Every row gives one point. Each copy is the shape, with its points in the same order, stretched, turned, moved and blurred by noise. Say if it was mirrored as well.
(in the rows, 128 means zero)

Shape (9 x 3)
[[109 170 112]
 [ 95 121 110]
 [ 82 114 164]
 [174 126 114]
 [144 131 111]
 [218 136 107]
 [ 71 128 174]
 [ 47 122 135]
 [114 136 155]]
Copy 1 (9 x 3)
[[111 107 157]
 [147 158 165]
 [189 132 167]
 [102 143  82]
 [116 144 117]
 [ 67 132  42]
 [194 109 182]
 [186 149 207]
 [153 112 141]]
Copy 1 is: mirrored
Copy 2 (9 x 3)
[[128 172 100]
 [ 91 141 115]
 [ 78 163 175]
 [174  94 131]
 [147 116 115]
 [221  70 120]
 [ 81 193 175]
 [ 54 179 135]
 [123 165 161]]
Copy 2 is: only turned

Shape (10 x 4)
[[112 128 100 121]
 [177  99  82 157]
 [ 88 156 152 102]
 [179  79  71  90]
 [112 159  96  96]
 [ 99 130 159 109]
 [108  88 162 154]
 [150  80 114 133]
 [ 84 152 100  98]
 [121 162 143 145]]
Copy 1 (10 x 4)
[[113 118 121 145]
 [128 111  95  62]
 [113 139 171 179]
 [113  43 104 103]
 [ 82 116 144 159]
 [132 123 159 161]
 [172 134 121 122]
 [147  90 109  98]
 [ 99 115 132 183]
 [115 169 159 121]]
Copy 1 is: only turned
Copy 2 (10 x 4)
[[113 106 101 133]
 [188  97  45 153]
 [ 85 142 174 124]
 [132 124   7 153]
 [ 91 102 124 154]
 [100 156 151 115]
 [150 155 120  92]
 [153 137  58 122]
 [ 75 101 129 135]
 [143 119 167 142]]
Copy 2 is: only turned

Shape (10 x 6)
[[160  60 113 119  91 159]
 [157  68  77 133 177 138]
 [139 180 128 115 143 103]
 [158 138  44 117 115 138]
 [ 86 140 136 200 115 183]
 [150 138  81 131  60 123]
 [203  94 120 153 178 129]
 [170  92 144 187 122 107]
 [ 93 136 147 194 186 164]
 [206 175  99 131  61 126]]
Copy 1 (10 x 6)
[[103 118 173 182  91 177]
 [184 164 124 126  70 184]
 [135 105 107 128 122  75]
 [144 140 101 120  39 133]
 [ 78 157 112  78 142 144]
 [ 78 129 123 172  81 100]
 [157 122  98 174 122 171]
 [ 93 145 119 214 155 134]
 [130 166  98  64 158 153]
 [ 65  75  90 196 100  92]]
Copy 1 is: mirrored
Copy 2 (10 x 6)
[[ 80  56 124 134 170 111]
 [127  37 156 112 156 162]
 [146 161 116 146 111 150]
 [132 111 134 136 189 151]
 [ 96 151  64  60 104 193]
 [ 87 141 116 163 184 134]
 [140  51 123 147 122 173]
 [ 85  90 112 160 121 174]
 [133 126  85  53  72 212]
 [119 152  89 203 167 138]]
Copy 2 is: only turned

Shape (12 x 8)
[[ 94 174 171 126 153  91 141 143]
 [135  83 120 133 146  68 128 104]
 [118 117 143 148 133 132 103 101]
 [178 102 143 140 108 104 125  96]
 [146 131 122  98 169 130 161  98]
 [ 81 147 169  68 130 131  99 159]
 [104  89 112 105  80 146 197 106]
 [158 138  78 139 103 135 101 123]
 [175 157  66  85  95 163 123 115]
 [100 133 113 138  81 103  97  72]
 [119 129  96 146 153 149 102 106]
 [104  99 174 165 126 170 123 128]]
Copy 1 (12 x 8)
[[104 139 128 119 148  54 162 103]
 [160 102 165 158 154 129 133  78]
 [129 141 148 129 125 100  98 113]
 [139 106 165 118 205 119 118 128]
 [137  52 139 146 152 112 145 125]
 [148 166  96 112 103  81 146 128]
 [113 118 145  96 101 171 143 122]
 [147 126 197  89 138  93 121 143]
 [152  80 178  65 149  99 133 175]
 [131 149 159  67 129  88 100  94]
 [140 115 169 136  93  95 104 116]
 [103 178 136 146  95 119  99 133]]
Copy 1 is: mirrored
Copy 2 (12 x 8)
[[102  71 171 125 108 166 177 111]
 [199 118 181 135 149 128 149  59]
 [148 149 153 141 138 168 120 108]
 [185 156 171 102 188 167 144 111]
 [131 125 153 110 148 110  95  91]
 [ 51 173 147 162 116 139 184  82]
 [134 144 171 137 163   7 132 153]
 [147 170 128  93 117 127 142 119]
 [103 207 124  73 133  85 128 120]
 [167 170 200 116 104 127 147 107]
 [144 149 121 133 105 128  90  99]
 [126 148 124 168 160 160 114 154]]
Copy 2 is: only turned
Copy 3 (12 x 8)
[[172 125  93 157 171  85  99 156]
 [ 85 121 119 140 130  68 142 101]
 [106 125  95 145 111 123 112  80]
 [ 68 163 128 117 149 123 129 110]
 [107 132  80  98 131 129 150 121]
 [173 127  83 196  86 121 122 151]
 [113 142 139 162 147 128 234  66]
 [104 111 154 115 127 157 137 125]
 [ 98 125 136 104 122 194 162 156]
 [ 81  86 122 186 138 112 132  92]
 [ 99  91 105 116  93 143 131  85]
 [142 152 104 149 108 133 137  63]]
Copy 3 is: mirrored
Copy 4 (12 x 8)
[[176 178 128 108 153  76 189 152]
 [153 129 100 118 147  88  95  72]
 [131 130 127  76 102 115 111 104]
 [147  72 145  79 140 109  88  64]
 [143  89  92 101 164  73 116 153]
 [ 75 195 149 132 127  62 218 142]
 [ 64 135 119  56 200 139 130 128]
 [113  98 138 133 129 147  68 111]
 [ 76  75 146 141 159 129  75 147]
 [117 177 165  70 133 135  71  95]
 [124 123  96 111 103 125  82 137]
 [110 126 120  43  90 133 159 108]]
Copy 4 is: mirrored
